Each row of a before or after table is a point. The points were changed in one or more steps. Then noise was added and the rows were shuffled. The steps act on how far a point lies along the listed directions, d1 being the first. What was done? A step turns or swaps two directions, mirrors them in a line or flattens them onto one, adds a multiple of one to another, or multiplies one. Angles are multiples of 10 degrees, from the lower direction toward the higher: turns from -170 to 170, lines from 10 to 170 but not 90. Use the fewest steps. Two steps may share a direction if one is a turn and the other turns, adds or multiplies; they go together, in the order done. Otherwise the lowest direction goes first.
(in the rows, 128 means zero)

Directions:
(1): [104 156]
(2): [156 152]
Before (11 x 2):
[[160 116]
 [197 166]
 [155 123]
 [171 145]
 [101 134]
 [139 151]
 [114 133]
 [ 97 130]
 [106 141]
 [104 119]
 [151 110]]
After, 11 rows:
[[115 141]
 [175 130]
 [205 140]
 [ 99 142]
 [112 148]
 [102 127]
 [152 113]
 [104 144]
 [155 106]
 [147 143]
 [143 105]]
Steps: turn d1 and d2 by 20 degrees

Directions:
(1): [140  88 119 167 145 137 170 134]
(2): [129  84 145 112 112 167  99 146]
(3): [155 120 111 110 174 107 107 161]
(4): [160 107 109  97 124 125 134  77]
(5): [111 138  69 111 116 154 140 146]
(6): [107 137 151  99 172 158 152 118]
Before (12 x 8):
[[117 139 147  94 139 137 135 110]
 [116 126 122 172 108 128 170 139]
 [133 146 112 128 165 120 133 149]
 [105 166 134 122 118 132 105 129]
 [127 153 121 128 134  96 127 138]
 [109 142 100 161 134 103 167 127]
 [110 154  66 110 118 144 139 166]
 [ 99 158  98 114 137 142 132 163]
 [123 168  95 133  99 112 126 101]
 [ 85 167  86 128 116 147 140 143]
 [155 134 128 122 144  88 114 146]
 [150 153 107 137 106  74 123 119]]
After, 12 rows:
[[117 159 129 128 145 101 127 151]
 [150 146 122  80 175 102 129 118]
 [125 112  97 157 168 106 143 181]
 [106 124  65 163 138 157 190 185]
 [100 121  78 173 139 149 140 207]
 [105 160 136 136 126 131  90 167]
 [ 89 146  98 178 122 138 153 197]
 [154 121  89  96 162 128 113 129]
 [121 105 128 161 158 139 144 203]
 [145 123 121 111  89 108 107 106]
 [120 158 112 167 132 113 148 145]
 [123 171 145 115 141  99 140 111]]
Steps: add 1 times d5 to d1; turn d2 and d3 by 60 degrees; turn d3 and d6 by 160 degrees; multiply d4 by 2.5

Directions:
(1): [108 102 110 133 151  97 120 148 188 120 104 104]
(2): [146 114 147 109 141  94 187 138 134 104 144 162]
(3): [124 136 169 102 142 128 141  84 156 176 132 108]
(4): [113 146 106 165  83 141 178 130 154 149 128 130]
(5): [126 141  83  99 145 118 121 155 128 173 170 142]
(6): [112  89 142 132 104  95 124 140  98 172  95 149]
Before, 13 rows:
[[120 134 120 137  88 115 150 160  84 124 160 189]
 [119 105  93 121 126 131  62 161 120 141 112 105]
 [ 99 123  66 137 105  89  96 164 116 191 150 130]
 [144 148 129  79 140 139 141 141  88 153 161 148]
 [119 163 140  99 142 166 123  99 118 183 178 121]
 [130 163  60 121 139 136 137 181 178 127 162 111]
 [105 138  50 136 117 123 103 148 169 164 158 109]
 [114 140  72 159  88 166  82 136 122 176 125 114]
 [136  96  84  82 176  90 118 181 128 131 164 134]
 [111 120 154 136 100 112 150 104 145 178  86 114]
 [116 114 130 118 137 122  78 113 149 130  99 108]
 [121 141 117 155 135 136 143 101 212  98 131  78]
 [148 118 180 109 155 118 138  97 123 154 108 115]]
After:
[[125 137 113 138 143 125 154 106 213 102 143  92]
 [113 139 117 153  76 128 139 152  87 127 151 177]
 [125 112 137 106 149 110  86 117 146 125 106 118]
 [110 108 104 140 109  76 119 154 114 151 133 141]
 [137 118 110 135 112 129 126 142 121 137 129 147]
 [135 156  84 127 137 131 148 172 179 103 144 112]
 [123 103  92 113 154 112  99 162 127 124 136 111]
 [126 153 159  96 148 161 137  93 114 160 166 126]
 [116 118 152 124 111 102 160 113 145 176  95 124]
 [120 119  86 129 130 104 128 140 166 125 146 126]
 [138 149 137  98 123 157 131 133  85 146 144 132]
 [142 127 168 112 153 131 129 103 121 171 110 109]
 [132  95 114 109 135 114  84 160 116 118 109 120]]
Steps: flatten d2 and d4 onto the line at 70 degrees; multiply d5 by 0.4

Directions:
(1): [161 182  97 170 103 139  98  98 138 142 127 128 149 113 111 133 166 106
 102 106]
(2): [106 131  99  91 122 144 103 115  96 132 171 122 125 142 129 140 158  80
 163 174]
(3): [130 185 138 129 112 189 143 149 124 141 133 168 135 163 131 141  94 156
 139 148]
(4): [125 127  65 146 114 110 153 146 100 111 169  93 125 152 115 142  86 139
  99 113]
(5): [111  90 157 152 134 143 143 137 128 165 143 109 188 140 114 184 152 132
 110 136]
Before (8 x 20):
[[132 122 115 148 125  92 135 125 116 126 135 115 119 127 121 138 122 131
  102 118]
 [121 122 162 115 117 143 123 138 112 144 119 118 137 115 132 119 160 112
  141 141]
 [ 76  37 127  93 155  92 219 207  81  81 174  98  85 171 149 110  20 194
  150 144]
 [105 124 142 134 126 152 139 136 105 131 136 129 157 127 117 135 119 128
  125 148]
 [118  83 158 128 141 100 143 125 146 119 108 103 125  96 144 111 128 142
  129 123]
 [131 174 115 122 107 154 115 119 112 128 124 175 107 135 131 110 142 103
  152 137]
 [151 173 154 143 123 137 128 125 146 142 110 151 127 123 130 110 148 142
  133 135]
 [123 108 128 104 138 105 115 130 128 119 122 117 121 108 122 129 151 102
  142 122]]
After (8 x 20):
[[132 111 184 137 121 135 141 147 131 149  96 120 148 109 128 121 146 140
  118 116]
 [122  90 153 129 141 107 131 138 141 136 114 110 151 109 116 152 153 122
  121 110]
 [116 123 166 168 118 169 145 135 124 174 126 153 187 146 110 182 162 126
  114 129]
 [ 70  49 103  67 149  95 200 198  65  72 192 102  66 174 153  99  28 165
  173 165]
 [132 136  96 130 119  92 119 119 106 115 142 119  96 128 125 121 124 113
  119 130]
 [116 116 112  82 133  99 113 108 123  92 125 114  75  98 155  75 131 104
  167 148]
 [143 185 130 118 118 142 110 115 129 137 131 153 111 127 134 103 156 114
  157 161]
 [120 130 152 148 129 140 148 140 120 121 112 138 145 118 120 116  99 150
  112 124]]
Steps: multiply d2 by 2.5; turn d2 and d5 by 120 degrees

Directions:
(1): [119 135 139  84 138 119 101 142 107 138 146 137 160 170 129 152 151  90
 124 150 150 110  67  90 187 154  96 110 159 166 107 136 148 142 127 135
 162  97 135 114 139 172 133 138 138  83 158 136]
(2): [ 94 130  87 147 167 150 107  74 144 111 139 107 163  97 116 154 101 125
 122 125  88  87 159 154 131 131  85 147 120 172 125 145 149  89  97 176
 178 119 157 123 147 113 130 117 125 145 146 130]
Before:
[[ 97 124 114 120 160 143 109  97 126 118 145 116 163 125 120 151 128 106
  122 137 100  90 118 130 155 139  82 133 141 175 116 142 145 102 100 173
  174 112 155 119 145 133 129 120 128 121 154 135]
 [120 127 126 135 129 122 127 124 126 132 129 135 129 134 127 123 125 129
  137 123 114 129 130 128 129 129 121 128 131 129 130 122 138 134 132 125
  134 125 123 129 125 129 129 115 128 125 138 134]
 [132 132 136 127 127 128 135 137 126 130 122 134 115 125 126 116 125 131
  127 123 138 133 124 125 125 123 137 127 127 112 128 121 118 138 130 119
  115 128 123 139 117 128 123 135 123 134 122 122]
 [109 123 124 127 137 134 125 113 133 131 128 122 137 116 119 134 123 135
  127 127 126 123 132 138 126 127 114 132 125 139 127 134 129 127 130 130
  134 124 134 122 132 122 134 133 125 117 139 126]
 [131 130 126 139 129 130 128 131 136 116 117 129 123 111 131 122 115 132
  134 119 124 120 144 137 116 126 129 142 117 122 137 129 125 128 121 129
  126 134 128 133 126 111 124 125 118 134 119 127]
 [114 131 136  91 143 127 103 131 116 131 147 129 157 152 125 153 140 104
  131 147 136 101  81 101 179 152  89 112 153 155 105 132 152 132 127 145
  159 102 139 118 147 153 133 130 135 102 160 139]
 [130 130 128 133 127 128 143 127 131 128 128 136 119 111 126 120 122 142
  127 124 119 138 143 142 118 120 130 131 116 117 133 134 128 125 127 124
  117 146 124 139 117 114 129 123 129 145 120 132]
 [116 127 117 132 149 135 121 105 140 118 127 118 143 111 128 150 117 126
  136 122 120 117 136 142 141 133 115 138 131 145 125 137 133 118 114 144
  153 120 142 130 136 126 126 134 123 141 141 134]
 [128 122 124 158 129 129 145 122 142 124 126 115 104 101 131 114 117 146
  133 115 111 138 165 149  95 104 146 128 115 110 126 121 121 123 131 126
  104 139 126 137 124 103 120 122 126 157 109 124]
 [136 126 125 145 128 122 131 130 125 128 125 122 118 124 127 129 120 132
  119 129 124 132 142 128 122 129 140 124 123 118 134 127 122 137 133 122
  112 137 122 136 129 118 126 131 131 135 127 128]
 [135 118 139 120 117 118 128 140 120 137 118 133 127 144 137 124 139 130
  122 131 138 143 118 117 137 134 140 119 132 118 125 130 125 135 138 121
  108 133 123 128 121 135 129 130 132 128 131 131]
 [144 132 142 125 110 119 136 149 130 125 125 140 107 132 126 117 135 134
  130 122 135 141 113 122 128 126 130 133 136 113 132 120 127 136 145 113
  116 136 113 120 123 142 130 129 122 125 130 136]]
After (12 x 48):
[[111 128 113 131 154 137 117 100 141 117 130 116 149 110 127 155 115 123
  135 123 117 111 136 143 145 135 108 139 132 153 124 139 137 114 111 150
  161 116 146 128 139 127 127 134 123 140 144 135]
 [139 124 123 156 125 123 138 127 130 126 120 120 110 113 127 122 114 142
  120 123 119 138 157 138 107 122 150 128 115 107 139 125 116 134 134 119
  102 145 120 140 126 107 125 128 128 147 118 126]
 [119 128 126 134 130 122 126 124 126 132 129 135 130 135 127 124 125 128
  137 123 114 128 129 127 131 130 120 128 132 131 129 122 139 134 131 126
  135 124 123 128 125 130 130 115 128 124 139 134]
 [147 131 145 124 106 117 139 153 129 126 123 142 103 134 127 114 137 135
  131 122 138 145 111 121 127 125 134 131 137 109 132 119 125 140 148 109
  111 137 111 121 121 143 130 130 122 124 128 136]
 [133 128 121 155 126 134 137 125 144 113 111 125 113  96 130 114 107 145
  135 112 116 126 165 150  96 117 139 149 107 109 145 126 118 123 121 127
  115 145 126 138 122  96 122 121 114 150 109 124]
 [137 118 143 114 114 115 127 145 117 139 119 135 127 151 138 124 143 126
  122 134 143 145 110 111 143 136 140 116 136 119 123 129 125 139 140 118
  107 131 121 127 121 140 129 131 133 122 132 131]
 [102 139 146  40 156 117  70 144  92 142 169 139 196 201 125 184 166  59
  126 173 160  77  11  58 249 183  49  92 189 202  79 142 177 146 124 156
  202  64 148 101 161 204 138 141 147  50 196 149]
 [107 124 122 127 139 135 123 110 133 131 129 121 140 116 118 136 123 134
  126 127 124 120 132 138 128 128 111 132 125 142 127 135 131 125 128 133
  138 123 136 121 134 122 134 133 125 117 141 126]
 [ 84 129 112  96 174 141  87  94 116 121 159 118 191 146 118 173 138  81
  117 151 106  70  85 111 193 156  52 126 159 209 102 150 163 103  93 188
  206  90 165 109 157 158 132 124 134  95 177 141]
 [133 127 124 151 122 132 154 122 141 124 120 132 106  93 126 109 112 159
  129 114 110 146 168 158  94 109 144 139 103 101 142 131 119 119 128 121
  103 159 121 145 112  96 127 119 125 164 108 129]
 [135 131 136 133 124 128 140 138 129 130 119 134 109 121 126 111 123 137
  128 119 137 139 131 129 116 119 145 128 123 104 131 119 114 138 132 115
  107 133 120 142 115 122 123 134 121 139 117 120]
 [135 116 115 195 120 137 167 110 160 116 111 107  77  65 130  94  97 178
  136  97  92 153 216 181  45  82 173 144  89  78 144 115 104 111 132 120
   76 166 120 148 114  66 115 114 118 195  84 117]]
Steps: multiply d1 by 2.5; multiply d2 by 1.3

Directions:
(1): [123 135 126 203 127 145 118 188 131 146 111 141  96 136 108 171 130 105
 207 104 139 132 136  96 122 135 154 158 164 123 156 129 148 146 136 134
 107 150 159  95  78 106 116 106 129 130 163 133 124 160 106 148 147 126
 138 125 114 143  81 142  84  95 121 153]
(2): [112  86 114 156 133 110 121  87 137 111 115  87 125 165 144 164 103 117
  93 113  81 106  89 127  92 125 113 107 116 117 129 134 175 153 129 164
 117 143 135 122 104 111 101 119 177 134  97 131 180 112 147 108 137  97
 110  67  82 149 112 117 105 119 120  77]
(3): [ 92 138 130 148 163  96 126 166 120 150 120 120 123 142 163 122 112 214
 137 114 154 140 120 110 124 133 105 112  92 140 145 141 120 123 108 160
 207  98 114 155 148 101 133 128 104 129 128 153 107  86  91 140 172  63
 131 121 138 105 104 121 105 106 132 120]
(4): [110 137 116 146 143 161 142 118 126 128  88 191 184 143 160 170 151 152
 122 141  76 132 112 182  86 137 122 141 113  59 153 151 121 117 129 145
 121 107 166 162 122 117 145 122 118  52 136 101 122 152 129 140 139 140
 142 133 160 128 129 137 122 157 119 137]
(5): [137 148  85  74 133 108 105 129 160 132 162 160 109 101 124 129 132  90
 129 128 171 103 102 128  94 104 176 134 143 105 100 172 174 117 136 139
 128 129 172 149 119 100 106 135 146 136 107 101  83  81 134  97 129 100
 167 143 146  88  93 113  99 157 146 122]
(6): [168 103 136 135  95 126 100 171 147  96  90 108 116 114  89 132 151 132
  96 120 119 168 115 118 134 140 141  83 113  71 109 102 154 126 185 186
 136  85 124 119 112 117 131 114 150 138 135 149 143  91  95 158 149 147
 111 172 126 112 155 142 140 159 162 161]
Before, 10 rows:
[[144 124 135 150 121 109 113 188 137 136 117 114  99 128 108 111 106 155
  151 119 157 158 140  97 151 150 132 100 124 123 122 115 139 126 143 154
  154 107 101 105 125 113 126 111 124 153 144 155 125  96  96 149 149 120
  125 141 125 112 125 134 116 126 145 153]
 [138 132 117 141 126 111 114 172 156 138 135 125  91 117 131 153 136 100
  144 109 151 132 114 103 110 128 162 131 135 124 121 151 185 134 151 164
  139 125 152 135  91 109 102 107 151 156 130 136 116  87 113 116 155  86
  159 131 107  98  83 115  85 128 147 128]
 [149 129 149 147 112 119 114 160 115 110 157 114  92 127  82 126 118 121
  162 108 146 149 140 104 158 127 147 133 158 147 136 105 128 141 138 118
  114 133 114  80 114 134 125 128 116 172 157 143 121 136 116 148 128 151
  127 132 110 141 130 146 137 116 130 150]
 [147 160 116  52 127 137 140 128 154 130 154 167 149  90 129 102 147 132
  106 153 162 129 140 145 143 118 145 132 120  97 113 148 126  96 142 111
  148 107 150 159 154 135 147 148 112 118 128 113  66 102 120 121 132 151
  158 171 173  99 140 137 137 170 145 149]
 [ 98 141 136 149 149 123 143 150 115 149  93 138 137 149 163 135 122 176
  141 115 127 152 131 117 125 127 108 106 100 130 153 132 109 123 126 129
  161 110 118 146 152 123 147 115 111 110 130 136 126 136 107 133 136 106
  127 116 138 131 128 130 121 126 124 122]
 [167 153 132 109  97 124 128 161 141 133 158 141  98  99  74 103 128  74
  162 141 171 124 158 111 163 125 164 165 169 169  89 110 117 128 134  91
  106 152 126 103 120 143 123 132 116 161 146 126  99 142 130 132 109 164
  151 170 140 105 119 138 138 123 141 171]
 [110 110 121 138 130 132 123 132 133 110 100 143 163 142 150 144 130 157
   81 126  81 141 104 164  95 126 110 108  89  82 127 121 130 121 146 152
  156  91 149 161 125 114 145 109 123  84 119 138 124 125 120 134 137 119
  118 118 127 128 141 133 140 147 123 117]
 [117 130 139 139 140  83 127 141 122 139 127 107 126 141 142 108 113 182
  104 122 152 130 128 113 140 139 102 100  98 145 149 114 122 136 126 150
  176 100 108 146 143 114 117 125 118 159 119 154 138  99 101 147 150  91
  105 114 130 102 145 122 116 102 142 126]
 [144 135 127 129 110 132 117 199 152 115 104 154 106  94 110 134 143 143
  153 123 151 149 133 110 156 132 166 119 123  84 129 127 129 118 163 173
  135  73 155 126 126 111 133 120 120 117 158 136 101 103  90 157 145 137
  151 179 151 112 127 139 127 150 157 179]
 [156 154 110 116 121 148 121 144 137 138 131 175 123 109 107 148 162  87
  149 149 135 126 116 142  91 137 175 157 160  84 124 158 151 119 146 140
   85 158 179 134 104 122 123 122 136  95 132  95  92 142 137 126 128 152
  164 153 153 111  75 134 102 146 121 142]]
After, 10 rows:
[[151 125 156 155 111 122 116 157 108 108 152 111  96 127  79 125 118 123
  161 107 134 156 145 108 159 129 145 133 154 150 139  94 120 145 138 116
  107 134 110  74 117 138 127 129 111 171 161 144 130 151 114 152 125 162
  122 130 104 148 138 148 143 115 126 151]
 [ 96 152 108 116 170  41 105 168 141 158 143 127 107 128 168 105 104 225
  112 108 209 120 102 100 110 122 121  90  83 134 141 156 151 124 116 183
  235  74 133 185 150  71 105 130 113 164 104 155  85  23  80 130 182  18
  137 119 151  52 100 107  76 107 161 114]
 [158 157 120  52 118 144 142 121 153 124 152 163 150  86 123 103 152 111
  104 158 151 127 144 146 144 114 146 136 131  98 111 140 121  99 145 104
  134 114 149 149 148 139 143 144 118 116 124 108  71 118 123 119 122 173
  156 170 169 111 149 140 142 170 143 150]
 [102 120 110 126 140 118 113 140 136 120 107 150 157 136 159 144 130 175
   86 125  99 141  93 158  86 119 113 103  85  77 125 137 141 119 143 166
  178  86 157 171 131  99 141 111 126  85 112 137 105 102 112 129 151  93
  129 115 135 114 128 129 123 146 128 116]
 [ 82 159 108 130 177  91 124 179 130 170 107 152 121 143 183 133 118 213
  145 108 170 144 109 102 105 111 122  96  86 118 149 165 133 113 123 156
  211  86 136 179 159  88 134 118 105 116 114 138  80  77  88 122 166  44
  151 123 156  90  90 118  89 127 137 118]
 [177 138 131 127  94 182 136 116 129 116 123 164 136 111  85 151 171  51
  145 159  94 132 135 156 110 149 160 166 175  91 129 124 131 127 154 114
   28 175 170 103  98 153 133 119 146  90 140 100 132 195 160 133  95 215
  143 151 137 145 112 149 131 145 107 151]
 [130 137 116 135 140  84 100 207 149 154 129 122  89 123 124 109  99 179
  158 111 187 150 127  87 132 141 150  94 113 120 117 144 155 116 137 174
  191  91 120 128 131  86 115 112 121 155 136 154  91  58  77 138 166  77
  142 142 137  84  98 125  93 133 157 148]
 [143 141 123 117 112 131 113 201 157 117 108 161  99  89 115 133 145 144
  155 118 163 144 125 108 152 128 173 122 122  79 127 136 134 113 163 179
  140  75 165 132 126 103 130 119 122 119 152 132  89  92  85 149 147 128
  158 184 155 104 121 132 120 156 161 179]
 [140 138 111 135 128 107 109 172 165 138 144 133  88 113 129 152 136  88
  150 110 159 128 108 106 103 121 170 134 136 117 115 162 194 131 157 166
  136 121 162 138  92  99  96 110 155 160 125 133 106  77 114 107 155  81
  171 134 113  92  82 112  76 137 149 128]
 [187 135 158 126  75 152 144 139 129 116 146 126 104 103  58 108 132  42
  154 148 131 129 176 122 188 135 156 172 182 173  92  77  93 135 144  65
   57 172 108  79 111 170 130 128 118 159 158 128 137 194 146 142  86 219
  128 167 123 140 154 147 169 122 130 181]]
Steps: multiply d3 by 2.5; turn d3 and d5 by 30 degrees

Directions:
(1): [165 132 122 127 158 116 135 171  97 139 132 117 154 172  80 111 110 148
 144 126 120 110 127 147  76 164 101 128 124 116 118 135 148 108 173 122
 161 146 127  95  92 113  81 143 102 162 161  88 115 120  81 127 141 113
 143 113 179 171  83 148  95 111 137 152]
(2): [118 107 138 151 116 114 123  74 149 111 137 124 110  86 157 152 165 119
 138  98 138 103 134 162  49 122  97 161 138 159  92 101 117 127 132  97
 134 104  76 133 116 150 105 129 120 132 149 118 144 139 109 140 106 111
 190 101  90 148 121  89 145 116  90 165]
Before, 13 rows:
[[132 121 135 144 122 130 120 112 124 126 139 114 131 105 133 133 144 123
  134 119 123 119 117 136  79 130 107 150 133 149 119 120 127 131 149 117
  137 113  91 125 118 136 107 137 123 136 152 131 144 124 115 128 133 120
  155 109 139 138 119 116 117 126 124 140]
 [145 147 121 130 142 124 139 123 129 126 131 134 125 132 135 129 133 128
  136 124 137 129 130 150 107 141 121 144 129 137 128 120 118 126 135 126
  141 132 120 112 121 117 118 122 118 122 133 106 125 122 119 138 138 120
  143 111 135 135 118 125 131 126 126 131]
 [162 140 117 120 144 127 134 175 100 143 132 127 146 167  76 111 115 148
  127 125 110 115 121 149  94 165 109 124 128 113 126 146 135 117 149 121
  156 144 138 107 103 105  95 143 111 151 154  90 103 113 100 126 145 106
  122 121 164 161  80 143  90 116 139 138]
 [115 141 134 129 104 139 126 123 135 124 128 125 111 118 150 135 135 115
  116 139 137 151 137 107 182 105 169 119 137 136 156 141 119 159 106 153
  102 127 156 152 158 131 165 117 150 101  81 144 139 124 159 134 121 141
  106 143 105  92 153 135 145 153 149  85]
 [132 136 127 118 120 137 131 158 118 141 128 124 141 140 110 127 110 121
  127 139 133 144 129 119 170 125 149 111 127 112 151 142 138 130 120 141
  126 125 150 129 138 114 126 119 122 121 109 144 116 124 132 120 127 126
   97 133 131 122 137 130 126 139 144 113]
 [127 119 122 124 123 128 122 121 124 137 131 130 128 138 128 130 117 131
  135 114 140 124 131 135 116 124 122 127 141 141 117 120 122 128 134 135
  138 128 138 130 113 112 118 135 125 123 134 124 129 127 121 135 125 123
  133 125 125 124 122 132 121 129 135 139]
 [108 135 148 121 122 142 119 118 128 118 110 146 111 138 139 125 129 138
  107 126 115 152 127  98 200 106 158 101 120 115 143 135 106 136 102 140
  103 129 149 151 167 126 183 101 143 102  94 156 131 132 175 128 126 151
   97 141 112 114 169 127 150 134 151 102]
 [117 126 142 144 115 119 119 101 129 124 135 122 120 117 145 155 152 117
  119 118 123 133 126 138 102 119 130 135 131 143 117 128 122 141 118 106
  130 118 110 131 134 147 138 126 137 109 135 135 136 129 130 135 116 119
  142 123  91 130 128 111 143 118 117 128]
 [128 104 122 141 120 112 130  96 124 120 125 129 121 119 140 151 167 126
  137 103 129  99 134 155  58 124 111 150 137 138 103  98 121 118 135 105
  145 115  97 126 109 134  97 128 119 137 144 115 134 140 101 132 121 112
  159 116 103 138 125 100 138 109  94 159]
 [138 127 119 127 129 129 127 156 113 127 130 115 129 151 107 118 101 143
  121 126 119 129 119 117 142 144 124 113 130 113 150 134 121 130 141 131
  139 146 148 118 127 135 130 132 118 129 128 113 120 144 124 124 139 139
  111 131 145 130 120 142 109 142 152 129]
 [101 144 118 109 101 160 138 130 142 122 117 145 115 121 143 119 120 123
  108 159 121 168 121  78 249  97 177  94 135 114 177 139 115 154  88 177
   88 125 166 149 170 126 203 124 156  93  75 186 130 124 195 123 124 154
   53 171 110  68 188 140 159 158 144  71]
 [ 99 118 133 146 109 130 128  80 157 124 136 124 108  89 158 145 173 104
  126 101 132 118 126 151  85 101 118 167 136 149 102 109 122 132 112 100
  128 105  90 143 140 146 118 112 122 120 125 137 138 142 123 138 110 127
  166 110  89 129 140 103 145 126 103 153]
 [131 138 123 114 133 124 128 146 123 131 116 143 134 140 126 119 122 145
  133 151 120 135 132 120 144 141 133 119 123 131 141 138 129 134 123 138
  129 123 137 139 131 127 123 134 131 125 129 131 121 116 117 127 135 125
  123 137 160 128 122 124 124 125 138 112]]
After, 13 rows:
[[138 123 134 139 127 131 122 121 118 130 135 112 136 114 121 128 138 127
  135 124 123 117 119 135  81 136 108 147 131 146 122 124 129 127 152 119
  139 116  96 119 114 132 102 137 117 138 154 131 144 122 110 129 138 121
  149 112 152 143 113 125 111 126 127 138]
 [107 138 138 135 100 140 124 107 144 122 129 122 107 102 160 139 147 110
  118 133 138 146 139 114 169 100 166 125 141 145 147 133 116 158 101 147
  103 119 143 157 160 141 164 120 148  99  84 148 142 130 155 139 112 136
  121 139  92  96 157 124 153 153 139  89]
 [131 116 121 124 129 128 119 123 123 139 128 130 127 140 122 131 113 133
  139 116 138 125 131 132 113 126 125 125 141 136 118 121 123 125 135 135
  135 128 142 127 114 113 120 133 128 126 136 121 129 129 121 134 124 122
  130 124 129 124 124 134 118 131 135 138]
 [ 98 128 149 127 115 138 115 100 138 111 112 147 105 125 152 133 141 133
  109 117 117 150 131 107 188  98 153 109 120 125 138 127 102 135  96 132
  101 118 133 157 167 131 180  96 144 101  97 160 137 137 176 129 120 148
  114 136  93 111 172 118 158 136 139 109]
 [109 118 135 148 118 124 129  92 151 123 137 121 115  97 149 139 166 108
  129  97 132 109 126 160  63 109 109 167 137 150  94 108 127 123 126  94
  136 108  82 138 132 146 106 115 111 133 137 124 133 137 112 136 114 122
  175 105 103 144 130 107 139 120 104 162]
 [140 104 118 138 130 110 132 114 113 123 124 126 130 134 128 145 163 133
  141 103 128  95 133 154  55 132 108 145 137 131 106 103 128 114 147 108
  153 119  98 121 104 124  86 133 116 146 149 106 128 137  94 132 128 112
  157 115 117 147 115 109 129 107 100 161]
 [128 130 127 122 119 138 127 150 120 137 126 125 133 134 118 130 114 117
  125 138 136 148 129 119 173 122 150 111 126 116 146 140 134 132 114 138
  124 120 147 134 140 116 131 114 126 117 104 148 120 124 137 121 123 128
   97 130 122 116 144 126 131 141 140 113]
 [122 124 145 145 118 117 121 106 123 125 136 120 125 123 142 154 150 121
  120 118 123 130 129 142  92 123 123 136 130 143 117 127 126 139 128 107
  132 123 105 126 128 147 133 125 135 115 142 128 134 128 122 133 120 116
  150 118  93 137 120 113 140 117 115 134]
 [147 153 120 131 148 124 140 126 128 127 132 132 130 136 131 123 130 132
  134 123 135 132 131 148 110 142 124 145 128 136 132 120 120 125 134 125
  141 137 124 109 123 118 118 120 115 125 136 106 124 126 119 135 138 122
  135 111 141 135 114 128 128 127 127 130]
 [131 139 122 115 131 125 123 143 124 130 114 141 134 135 128 123 120 138
  131 156 120 136 132 119 151 139 136 120 119 131 142 132 124 134 121 141
  126 117 138 141 133 125 129 135 132 119 127 135 120 119 120 125 134 131
  121 139 158 124 127 124 126 127 139 106]
 [157 142 116 114 144 132 133 185  95 146 130 129 146 168  68 107 106 151
  125 136 107 124 119 134 120 162 117 114 121 103 135 152 139 120 145 130
  149 149 155 109 109 100 106 139 118 145 145  97 101 112 108 123 148 112
  107 128 166 155  87 148  90 124 146 129]
 [139 127 117 124 125 133 125 154 116 125 127 117 128 148 109 120 101 139
  116 128 117 132 119 113 151 139 129 108 130 113 153 134 119 131 136 133
  136 143 149 124 135 139 136 128 119 125 122 116 118 140 131 123 136 141
  103 133 140 122 123 143 112 144 154 125]
 [ 90 134 123 118  88 157 137  99 157 115 121 146  97  89 166 131 137 115
  110 146 127 164 124  84 230  85 167 105 139 127 164 127 109 157  79 167
   82 110 147 160 174 138 204 120 161  86  76 191 139 133 200 124 110 150
   76 163  80  63 194 122 173 156 125  83]]
Steps: turn d1 and d2 by -20 degrees
